Each row is a point. To make a cloud, some directions were put in groups of two or more. Within a group, all points are equally far from the middle, so they leave a hole (a ring in 2 directions, a hollow ball in 3). The other directions are filled evenly. Then the cloud was stretched, turned, moved and blurred a little. How many holes are there, and how many directions does each take, smallest first?

Cloud (15 x 2):
[[-17  15]
 [ 16 -33]
 [ -9 -20]
 [-14  22]
 [ 41 -28]
 [ 39  38]
 [ -6 -22]
 [ 12 -33]
 [ 34  40]
 [  1  38]
 [-15  -7]
 [ 60   7]
 [ 60  -2]
 [ -1  35]
 [ 58  13]]
Holes: 1 (2)

Cloud:
[[  2  24  36]
 [ -9 -55 -36]
 [  8  46   5]
 [-38 -40  19]
 [-45 -26 -41]
 [ 33  28  14]
 [ -8  45 -22]
 [-22  13  38]
 [-37 -33  26]
 [ 48 -10  -4]
 [  9 -34 -55]
 [-10  42  16]
 [-30 -37 -46]
 [-46 -14  25]
 [ 45 -21 -27]
 [  0 -60 -20]
 [-14 -43  28]
 [-18  -8 -60]
 [-44  -5 -45]
 [ 47 -20 -11]
 [  8  23 -52]]
Holes: 1 (3)

Cloud (28 x 4):
[[ 23  10   9  -1]
 [ 25   7  49  -5]
 [-20  16 -19  42]
 [ -6  25  18   2]
 [ 44  15  32 -23]
 [-18  29  -2 -30]
 [-29 -38  21  23]
 [ 35  19  -1  16]
 [ 11 -57  26  34]
 [ 19 -22  38  26]
 [-23 -43 -29  -2]
 [-41 -53   4 -27]
 [ -9  23  -5 -20]
 [-10   3  28  -1]
 [ 23   2  18 -15]
 [  9 -39 -12  25]
 [-10  25  12 -19]
 [-29 -47  24 -20]
 [ 34 -31   8 -22]
 [-12 -21 -23  49]
 [-15 -60  28   4]
 [-14  28   7  -5]
 [ 30 -10 -24   4]
 [ 18 -29 -38  18]
 [-22 -49  -4 -34]
 [ 33 -14  10  12]
 [  0 -34 -15   6]
 [ 12 -34  -6 -38]]
Holes: 0

Cloud, 28 rows:
[[-15 -15 -35 -53]
 [-21 -27  23 -51]
 [-40 -10  35 -30]
 [ 17 -22 -49 -13]
 [ -1 -35  27 -48]
 [-17  41  43 -23]
 [-24  32  35  20]
 [ 23  55  15 -45]
 [ 14 -42  12  25]
 [-39  17 -32 -50]
 [ 29 -16 -46  -1]
 [ 15 -21 -49 -16]
 [ 49  17  26 -44]
 [-35  24  41 -13]
 [ 44  -6  18 -51]
 [ 22 -33 -13  30]
 [-33  -6   5 -60]
 [-38   7 -51 -17]
 [-31 -10 -53 -13]
 [ 32  27  13  42]
 [ -1  44  48 -13]
 [-37 -29  19  13]
 [ 44  28 -37  12]
 [ 40  34  35 -36]
 [ 41  -6 -24  29]
 [ 36 -20  27 -47]
 [  2 -45  15  20]
 [ 22 -20 -47  -7]]
Holes: 2 (2, 2)

Cloud (47 x 6):
[[  8 -42 -17   2   4  22]
 [ 11 -41  13 -19  -6   6]
 [ -3 -19  22   4 -35  12]
 [ 18  19  -4  -4  17 -46]
 [-28  -1  22 -37 -26   3]
 [  8  49 -38 -22   9 -21]
 [-31  -1  -9  31   0   5]
 [ 25  21 -23  24  21   8]
 [-19  37  -1   8  31   1]
 [-11  19  41  -9  -4   7]
 [ 37 -25 -30   4   3   8]
 [ 16  31   4  30   2 -16]
 [  5 -23 -44 -37   3  -6]
 [-41   4 -13  21  -2   7]
 [ 30  -9  22  14 -12 -16]
 [ 12   9  21 -51  -3  18]
 [ 40  -2  13 -42  -1   2]
 [  5  51 -29   6  15   6]
 [  1  24  -1 -16 -17  48]
 [ 33  -7  11   0  12  31]
 [-27  -7  16 -21  28  14]
 [-13  13   8  29 -33   1]
 [-25 -26 -12  18 -20  16]
 [-36  20   9 -48  -3 -13]
 [ 12  53  16 -19  14   6]
 [ 41   1  11  16   5 -11]
 [-27  39  -7   2  20  18]
 [ -3   9 -25   9  27 -36]
 [ 38  -3 -22  24   9   0]
 [-16  29  24  19   6   2]
 [ 37 -26  -6 -10   9 -21]
 [ 22   3   7   5  36  20]
 [-30  43  -7  14 -10  -2]
 [-38   9   7 -20  -9  29]
 [ 47   4 -16 -29  10  17]
 [-44  20 -26 -15 -25   9]
 [ 36 -14 -19  -4   1 -32]
 [  4  17 -33  19   4  36]
 [ 10   1 -42   3 -10 -39]
 [ 27 -28 -13 -27 -21  22]
 [ 46  23 -35 -27 -15  -7]
 [ -5 -10  -6 -60 -23   5]
 [  8  21   6  21 -26 -33]
 [ 43  -5  -3  12 -26  13]
 [ 14  47 -12 -26 -46   6]
 [-20   7  20   6 -35 -22]
 [ 16  -9   1 -52 -28  13]]
Holes: 1 (6)

Cloud, 73 rows:
[[ 33  -2   2  16 -49  10 -33 -32]
 [ 24 -22 -44 -21 -49  10 -47   7]
 [ 41  -7 -22   8 -19 -38  33 -20]
 [ 33  39  32  27  26  35 -55  -7]
 [ 49 -41 -21 -21 -13   4  12  25]
 [-33   1   7 -45  27  58  30  -6]
 [-46  39   7 -28 -35  13 -25   3]
 [-50  -2  20 -10  27 -14  -4 -15]
 [ -8  30 -45 -14  -5 -19  31 -12]
 [-19 -35 -44 -22  -2  19 -44 -35]
 [-39 -11  -4  30  13 -16   7 -51]
 [-32  25  35  -4  -2 -23 -46  19]
 [ 28 -10 -25   2 -41 -32 -36 -29]
 [ -5 -17  -7  17   1  38 -21 -55]
 [-22  32 -45 -21 -18  11 -21 -42]
 [-23   5 -60   0 -12  32   6  26]
 [ -8  -6  12 -44  19   4  -7   2]
 [-49  30  19  15  13  27  24   5]
 [ 18 -25 -44 -47  27   3  -9 -46]
 [-39  29 -44   0   0 -33  -6  -4]
 [ -5 -17 -43 -25 -23  -3 -37  -9]
 [ 10  -5  29 -40 -42 -24 -21 -37]
 [ 30  -8 -16  23 -52 -15 -28 -23]
 [-11 -32 -33 -48  -3  10 -16   0]
 [-44 -41  14  21 -11 -38 -37  -4]
 [ 32  11  16 -21  19  17 -22 -16]
 [ 49  29 -17 -14 -25 -45  18 -28]
 [ 29  22 -35  17 -30 -35   3 -42]
 [ 31  47  20 -14   0 -11  11 -40]
 [  1 -13 -24  22 -15  14 -35 -55]
 [ 34  25 -38 -20   4  17 -28   5]
 [ 13 -11 -39 -11  22 -39 -31 -40]
 [  9 -45  -9  -2  25 -24  -9 -23]
 [ 39  38 -27  47   1 -47  15   3]
 [  8  -3 -38  -6 -13  21 -41 -11]
 [ 40  -8  32 -37  42  -7  44 -37]
 [ 26 -35  -2  49  18  10 -36  18]
 [-34 -59 -29  35   5   5   1  24]
 [-11  38 -14   9 -10 -36 -23 -50]
 [-11   4  12  41  -6  55 -13 -34]
 [-16 -36 -10   2  -8 -15   9 -43]
 [ -6 -27  -9 -20  -1 -18 -35 -47]
 [ 15  39  28  -4  21 -26 -24  -1]
 [-40 -20  12 -43 -14 -35 -29  -5]
 [ 27   9 -55  24 -55  20  23 -15]
 [  7  37  47  48 -17 -28  24  28]
 [ 35  45  21 -36  32  -5 -12  28]
 [ 46   0 -20  24 -19 -35   9  32]
 [-45   8  37  50  11 -14  20  29]
 [ 43  -4  24   8  13 -12  17 -35]
 [ 13  -6  23  36 -22  31 -45  17]
 [-27 -22 -42  30  20  25 -40  -1]
 [-11  29  27 -36  46   4  23  21]
 [-22 -51  31  34 -26  38 -48  -6]
 [ 39  20  43 -30  -2  13  16 -31]
 [  8 -26  16  30  10 -11   6  -5]
 [  0 -18  21 -36  -2  -5  17  43]
 [ -6 -53  22 -12 -17  29 -24  33]
 [-25  27 -26 -43  -2  18  17  27]
 [-44  19  10  32 -14 -44 -24  10]
 [ 47   0  22  22 -46 -28 -31 -36]
 [ 31  11  36  -7  18 -15 -14 -45]
 [ -9 -46  47  -3 -38  -1 -24  20]
 [ 10  28  -6  27  24 -44 -17  23]
 [ 18  39   0  19 -30 -38  -3  36]
 [-34  11  26  16  21 -16  -2 -19]
 [-11  33  25   6 -27  37 -15  12]
 [ -6  17  39 -45 -48  17  11  23]
 [ 42  40 -23 -51 -32  22   3   0]
 [ 23 -32   7  21 -20 -36  31  10]
 [-35   1  -6   9   2  39 -10 -31]
 [ -9   3  55  42  19 -28  16  15]
 [-40  -7 -17  26 -10  13 -39  19]]
Holes: 0

Cloud (102 x 9):
[[ 13 -32 -45 -53  15  -6 -25  26 -15]
 [-29  41 -12  23  32  43   0 -31   6]
 [ -6 -19 -13 -33 -33 -20 -35 -26 -27]
 [ 32   6 -19   1 -13  19   9  23  25]
 [ 20   4 -21 -18  -7 -41   5 -10 -20]
 [-13  14  17 -36 -22  -4  -2  12 -10]
 [-16  10  35   3  -4  22 -25 -25 -22]
 [-59 -21  -5 -26 -38  23 -48  12 -31]
 [ 42   6 -40   7  11   4   7 -24   0]
 [-14  31   2 -29  -8  -3 -29   6  29]
 [ -9  37   6  -1  37  39 -29 -20   3]
 [-23 -24   3   5  26 -22  -1 -48 -31]
 [-20   9 -17 -26 -11 -18   6  40 -38]
 [-26  -5 -19  -6 -27 -20  14 -14  43]
 [-22   6 -34 -23  26 -26  14 -13  27]
 [-25 -17  29  30 -21  24 -28   3   6]
 [ 13  32   1  11   9  26 -41  20  12]
 [-14  40 -30 -39   2  -3 -42  39  13]
 [ 18  38 -19  -9 -33  18 -23   5  22]
 [  2 -20  28   6  39  11   3 -22 -29]
 [ -6   7 -14 -11 -41  -2 -48  25  28]
 [  6  18  38   5   6  17 -16  19 -36]
 [  6   7  21 -27 -30  37 -40 -35   4]
 [ -5 -17 -29 -34   9  -5 -39  -9   8]
 [  8  21  15  -6   9  -3  31  -2 -37]
 [-30 -26   2  21 -30  -5 -18 -18   6]
 [-17  18  -3  11  -4  37   7   8 -20]
 [-32   2 -10 -14 -15 -18 -38  12 -19]
 [-57  20 -17  -4  16 -23 -21  31 -33]
 [ 23 -15   7 -18 -47  20 -19  11  39]
 [-16 -29  20  22  21 -15  10 -26 -27]
 [ -7  40 -51 -20  -7  -3   4  20  23]
 [-13   6   6  11   5 -16   7  24  10]
 [-48  29  -4 -30  16   5 -12 -32 -33]
 [-13 -43  18 -34 -37  18   3   0  -5]
 [  7   2 -28 -51  12   1 -25   4  27]
 [ 46 -11  11  16   7 -13  -8 -20  -1]
 [-16   2 -14 -26 -24  18   0   0 -47]
 [ 36  33 -34  -8  22  41  14  -5  16]
 [  2  35  31   9 -14   5  16 -14 -10]
 [-40  38   6  18   7   2 -16 -15 -34]
 [-27 -31   1  11 -41   5 -33  -6 -22]
 [-14  -1  -3  -8  22  48 -37  10   5]
 [-35   0 -31 -14 -43 -11  18  22 -13]
 [-12  12 -40 -10 -14  22   7  41 -26]
 [-24  -6 -32  -2   0  24 -40  -8  16]
 [-37  -4 -35 -20  -6  -9 -37  11 -34]
 [ -3   4   4  12   9  12  27  -3 -48]
 [-38  12   4 -16 -13  26   9  19 -10]
 [ -1 -28  -4  25  -3  10 -19   2   6]
 [-39  14  -1 -11  -9 -13 -16  -6   1]
 [ 21  17 -13 -36  16 -14  18  -9  -7]
 [ 14 -16  23 -31 -41   4  13  -3  -6]
 [-32  34 -24  12  -3  -8 -37  15 -33]
 [-22   2  29  12  -4  29 -25 -41 -50]
 [-46  14 -18   3 -10   5 -43  21 -20]
 [ 16  12  31 -17  28 -15 -52 -20  -9]
 [-27 -10 -45  19  -3   0  20  20 -18]
 [-20  24 -14  20 -15  60  -2 -31  -2]
 [-16  49 -46 -20  12  10 -12  -1  15]
 [-24 -22  -4 -26  -7  -3  19  15 -12]
 [ 24   3   2 -37   5   9 -35 -26 -18]
 [ -9 -11 -29   2  16   0 -35 -27 -40]
 [ 11 -20   1  16  10   1  -5 -26  36]
 [ 26   6 -32  25 -28  22   2   2 -14]
 [-11  24  32 -18   2  35 -11 -18 -35]
 [-26  27 -41 -21 -14 -24   8  -4   3]
 [ -3 -16  -7   5  44   8 -59 -31 -36]
 [ 20  -6 -42 -38  13  24 -25  40 -20]
 [-39 -29   8  29  -8  -5 -59   6 -33]
 [ 21  14   8 -49  -6  11  18 -19   9]
 [ 17  12 -30   1  30  33 -47   9   9]
 [-29  10  -2  12 -29 -20 -22  29 -34]
 [-44  31  26 -10 -28 -29 -28 -10  12]
 [  3  -5 -20 -24 -27  24 -47 -38  17]
 [-18  20  -3   3 -23  13  -9  32  -7]
 [-50  10  -8  -4  20  11 -20  37 -42]
 [  0  -9  11 -25 -13  16  20  13 -35]
 [-21  -5  21   6   9  36 -39  17  12]
 [ 13  15   0  11  17  27   1   1   5]
 [ 25 -10  -4 -10  26 -17   2  14  47]
 [ -7  21 -16 -13  22   7 -38  43  -9]
 [-35   9 -42 -17 -35  22 -21  22 -34]
 [  0  10 -51 -59   7  18 -30 -25 -14]
 [ 25  -4 -12  -4 -24  23 -58  15 -51]
 [ 40  16  10   3 -34  44  16 -17  14]
 [-27   9 -22 -31   0  11  -6  -7  33]
 [-43  43 -24  11  -2  24 -17 -33 -25]
 [-34 -18 -14 -22 -58  12   7  28 -15]
 [-17  36  26  21   5  -3 -11 -16  30]
 [-32  -1 -13  -3  21 -30 -16 -29 -34]
 [-11  31  36  -1 -23  37 -16 -16 -52]
 [-14  10 -34  -7 -11 -15   3  31 -37]
 [-21  15  31  26  13  20 -27  -9  12]
 [ 24 -34  24   6 -19   5 -14   2 -31]
 [ 27 -32 -32  -5   8  -3 -39  24 -20]
 [-29  37 -10  -2 -18   7  17 -36  14]
 [-33  10 -18   7 -19 -16  -2 -28 -46]
 [-14  -3   7  -9   3  -3 -43  10  -5]
 [ 21 -31   5 -16  25  -1   0  16  16]
 [ -1   8 -28 -22 -14   2   4   6 -37]
 [ -7  24 -33  -2  14  46 -37  30 -40]]
Holes: 0

Cloud, 89 rows:
[[ 13 -50  16 -18  -5  27  18   9   6]
 [ 39 -11   7   6 -25 -14 -13   5   2]
 [ 10   1 -14  -6 -10  -9 -26  28  10]
 [ 13 -16 -29  16 -35   3  13  30 -23]
 [  4  17  -7  17 -12 -36  -9   5   3]
 [ 12 -10 -17  16 -39 -28   3 -10  23]
 [  8 -22   5  17 -24 -31  10  15 -13]
 [ -4 -15  -4   8 -34   3  -8 -32 -13]
 [-20   9 -19   6 -39 -15  10  25  14]
 [ 13  -4 -22  13 -26  18 -43  -8  14]
 [  3   2   3 -12 -17  -7 -39  25 -26]
 [ 14   5 -12  19 -12   8 -17  25 -11]
 [ 22  -8   0   1 -17 -47 -19  22 -22]
 [ 24  -1 -25  24 -30   4 -29 -14   0]
 [ -3 -16 -11  14  16  13  10   3 -24]
 [ 10 -12  17  25 -37 -24 -36   8 -36]
 [ 10 -26 -33   0   9   8  13  -2 -13]
 [ -5  15  13   0  11  -5 -27  32   7]
 [-24 -25  -3   3 -32  35  19 -18 -22]
 [-10 -30  35  25 -14  22  -8 -11 -10]
 [ 10 -51 -23  -2  12 -15  -4  18 -18]
 [ 15 -38 -28  28   4  -4  20 -25  -7]
 [ 10 -25  -1   2 -29  11  18 -18  25]
 [-14 -41 -17  24 -28  -6   7  20   4]
 [ 26  -4  -2  -1  10  20  19  -4   2]
 [ -1 -28  -5  27 -42 -21  -6  17   2]
 [ 13 -38 -17 -17 -14 -18 -26  17  -5]
 [ 20 -53  -7   2  14  31   3 -11  41]
 [ 23  -1  -5  30   9 -31 -24  12   4]
 [ -1 -53  16  27  -6 -45   3  12  -2]
 [-10 -33 -16  16 -42   5 -29  -3 -16]
 [ 13  34  25  10 -15   2   9  23   1]
 [ 31 -26 -17  15  -9 -42 -15   5 -16]
 [ 10   0  -6   2 -13 -10   7  39  22]
 [-20 -24  30   0  20  -1  -4   0 -16]
 [-11  -7  22  12 -37 -14 -17  30   8]
 [ 26 -15 -20   3 -37   4 -14   4   6]
 [ 11 -19  16  37  19  -4   0  27   1]
 [ -7 -12  15   9 -10 -33   0  29  12]
 [  6   4  23  -4 -14  17 -15 -23  -4]
 [  3  18  25  40 -34  -2   8  -3   9]
 [ -6  25   2  25 -15 -22  -9  38  -8]
 [ 15 -27  19   5 -14   6  24   7 -18]
 [ -8 -12 -19  -7 -18  -8 -13 -27  25]
 [ 21  10 -25 -18 -12 -10  19   2  -4]
 [-28 -23   1  -8  14  26  10  11  -9]
 [-10   7  -5  22   9  20  23   6  -4]
 [ -4 -24  15   3  20  -1  11  21  21]
 [ -4 -30   0   5 -12  -6  33 -15  -7]
 [ -6 -19  25 -14   9 -12 -13  20  29]
 [ 20   5 -22   1  -4 -33   6  15  11]
 [ -6  15  29  23 -11 -13  24  42  -5]
 [ -1 -27 -24  15 -38   7  -1  -4   4]
 [ 21  -5  -9 -19   2  11   9  24   3]
 [-16 -32  29   8  18  13   1  -6 -20]
 [ 21 -53  25 -44 -17   4  10 -12  -2]
 [ 40   3   1  28  -6 -39  -3   7  20]
 [ -6 -21  -3  28 -42 -18  -8 -10 -27]
 [  6 -35  11 -17 -11  20 -10  -5  26]
 [ 37   2  -7  23 -26 -14  -4  33  18]
 [ 39  10   5  12  10 -15 -16  -1  26]
 [ 20   6  11  18 -33 -22   1   8  21]
 [ 29 -17   3   4   0 -29  -1  15  29]
 [ 30 -32   1  -8   6 -29 -26   5  12]
 [ 21   6 -19  12 -35 -36 -21  20  36]
 [ 14 -20 -25  24  -5 -23 -26   5 -21]
 [  9 -31  -3  -7 -21 -10  36 -10 -12]
 [  3  10 -24  34 -19   6  24   8  -6]
 [  2 -21  21   3 -13   4  21  15  11]
 [-30  -5  -7 -19  -4 -10  28   8  18]
 [ 33 -14 -33  17  13  32  17  -6 -22]
 [-10  -8 -16   3   5  -8   3 -21  -8]
 [-24 -60 -31  -6   4 -17 -14   7 -11]
 [  7 -18   3  23  -5  11  29  24  16]
 [ 27  -8 -35  32  11  -6  17  13 -24]
 [  9 -26  12 -15 -38 -32 -26  17  16]
 [ 12   3  -6  -6  22  27 -11  36   6]
 [ 29 -15 -21   6  -9  22  32   5   8]
 [-30 -21 -15  -5 -10   6  13  22  -3]
 [  6 -40 -35   3 -30 -35   3  19  30]
 [  0 -33  23   3   4 -42   9   3  29]
 [-14  18 -11  44 -33 -14   3   9   0]
 [ 17 -38  25  22 -12 -10   2  20  27]
 [ -4  -5  -2   6  11   5 -28  24  18]
 [-13  -4  10   9 -15  10 -17  21   1]
 [-14   5  18  15  -5   0   8   1 -20]
 [ 24 -37  34  22   7  21  34 -10  -7]
 [ 27  -3  11  -3 -23  -8 -33   0  10]
 [ -5 -22   9  -6  -3   2 -39  18  30]]
Holes: 0

Cloud, 105 rows:
[[-13  30 -17   7  36   0   1  12 -16]
 [ 26 -14   2 -35 -15 -16  33  20   2]
 [  8  14  -4  27  33  22  21   5  56]
 [  3 -25   6   8 -30  27  29  -8  59]
 [ 33  32 -10 -12 -23  10 -28 -10 -11]
 [-31  35  -4  -6  -3  32   7 -23  26]
 [ -4 -11  13 -22  23  36 -14   4 -25]
 [ 18  16 -22 -15 -20  25  42  45  14]
 [-23  16 -18  -5 -29 -19  46   2  27]
 [ 13  30 -37 -39 -17  10 -19  13  34]
 [ -6  19  24  30  33  -1  26   5  19]
 [-15 -51  -3  18 -19  -1  13   4   6]
 [ 26  37  -9  17  12 -11  18  37  14]
 [ 11 -22   0  11   1 -17   1 -41  25]
 [  1   2 -37  27 -41  18   2  18  11]
 [  9  -3  23  11   1 -17 -37  -2   6]
 [ 22  35 -37 -14  20   3  -3  34  15]
 [  0 -17  -8 -12  -4 -37  -5 -18  -9]
 [ 31 -26  10  -4  -1  37 -20  32   9]
 [ 15   0 -14  12  -6  24  56  25  45]
 [ 28 -16 -25 -21  -5  44  39  22  12]
 [ 31   7 -45  -6 -13 -11 -21   8  -4]
 [ 18  -3 -20  22  37  10  32  10  43]
 [ -4   7  -9 -19 -51   3  54   3  14]
 [-20  43  -3 -27 -11 -14 -24   0  21]
 [ 20  12   3  33  28  25  40   8  27]
 [ -9  11  -3 -10  37   0 -14   2 -27]
 [-37  -1 -17 -28 -13  33  28  31  12]
 [-21  -1 -21   5 -13  17  10 -31 -25]
 [  0  20  -6  32  -8  30 -12 -21  38]
 [ 23 -11 -14   7 -21  -1  57  24  12]
 [ -9  35  14   8  -7  44  33  15  29]
 [-10  23 -28 -23  22   5 -24  25 -14]
 [-13 -18  10 -27  -7 -11 -36  -9  24]
 [ -9 -28 -11 -23 -35  23  10 -36  -4]
 [-35  -8   8  18  12  -3 -15 -19  43]
 [ 13  57  -1 -16   6  15  -6  -9  28]
 [ 17   1 -19  14  -3  28  54  30  36]
 [-36 -24  15  -6  -5  45  -7  27  19]
 [  9  28 -11 -49 -41 -12  22  11  13]
 [ 13  26 -27 -27 -26  26 -38   2   9]
 [  7 -31  13 -21  16  -3 -22  12 -15]
 [ 21 -45  -8 -15 -27  -3  -6  16   5]
 [ 23  37   2  25 -14 -13  29  28  28]
 [ 33  17   6  20   2 -24  12  -9  41]
 [ 14   4 -25  29  12  26 -24 -11  40]
 [ 27  27  10   5   1   5  16  54  14]
 [ 10  57 -15   0   7  10  24 -15  16]
 [ 18 -42   0   1  -2   3 -21  30  21]
 [-35  23 -11  -1  -6   8  49  22   8]
 [-22 -25 -28 -10  -2  -9   6  20  48]
 [  7  -9   3 -13  13 -40  22   0   4]
 [ 27 -10 -29  21  -2  34  45  10   5]
 [ -5   8  23  37  -7  17  12 -17  47]
 [ 20 -32   0 -15 -33  36  -3  -2  43]
 [ 13 -19 -29 -14  37  26  29 -12  28]
 [  6 -10  -8 -36 -60   3  17  -8  -4]
 [ -1 -21  26 -14 -11  30 -21   0 -20]
 [ 32 -28 -15   7 -39  -3   8  23  10]
 [ 26  10 -30 -35 -34 -14 -12 -23  11]
 [-35  12  26   0  -7 -14  -3  20  41]
 [ 33  -1  35 -10   4  11 -12   9 -15]
 [  5 -25   0  23 -37   6  23  -4  56]
 [-13 -12 -19 -40 -15  32  24 -21  36]
 [ -1  39 -15  17  -4  11  34  42  31]
 [ 11 -36   1  42   5   5   2  20  18]
 [ 19 -21   4 -21  -5  -5 -22 -31  32]
 [ 12 -16 -13  44  11  28 -14 -11  29]
 [ -9  20 -10 -15  -9  32 -39 -18  -1]
 [ 19  -9 -19  23 -55  12  20   3  26]
 [ -7  48 -21 -17  21  33   8  -4  18]
 [-14  14  30  28   9  -1  19 -22  25]
 [  8  27 -27  -2  23  50  10   5  -5]
 [ 24 -24  19  36 -13  16  36   9  11]
 [ -4  -4  39 -12 -14  24  20  -5 -20]
 [ -1  36 -20  24   0  -1  27   0 -15]
 [-19  25  -1  11 -12  11  40  30 -13]
 [ 31   0 -10  -3 -36  43  -5 -14  33]
 [ 12  49  -4 -24 -14  26 -14  -9  27]
 [  7 -29 -41  11 -20  20  17  32  22]
 [ -1  -5  23 -16  -3  27 -42  -9  20]
 [ -4  23 -54  -2  -7   0 -17  -8  35]
 [-36  10 -39  12 -29  20   0  18  26]
 [ 21  -3  -3  -6   5  47  25  -6  55]
 [ 31  23 -15  14  35   0  23   9  37]
 [-11  14  29 -10  14 -11 -16  20  47]
 [ 25  17 -33  20 -22  -6  25 -27  10]
 [ 38   1 -20 -12 -33  23  20  32 -14]
 [-23   7 -54  -7   0  -3  -2  23  25]
 [  1 -19 -30  -3  -6 -28  17  10 -11]
 [  0   8 -23 -10  -5  -1  56 -31  14]
 [-51 -12   0   6  -9  10  21 -12  43]
 [ 16 -27 -38  17  34  12  15  -2  24]
 [-20 -20  29  10 -24  19  21 -22  -5]
 [ 15 -20  -5 -16 -14 -32 -14 -22  20]
 [ 51   7 -10 -10 -19 -24  -5 -10  16]
 [ 20  18  22 -19   6  31  -1  39  38]
 [ 12 -30 -20  41  15  34   4   1  31]
 [-11  15 -28  25  -5   9 -10  36  -5]
 [ 29 -13  -5 -18 -27  -4  47  27   7]
 [  9  -1  45  13 -32   4  15  19  35]
 [ 19   2   3  -9   1  46 -34  23  -1]
 [ -2 -15  30  27  -2 -13  41   2  27]
 [ 15  24 -15 -22  -8  45  22  22 -22]
 [-10  -7 -53   3 -13   5   8  33  14]]
Holes: 3 (3, 3, 3)
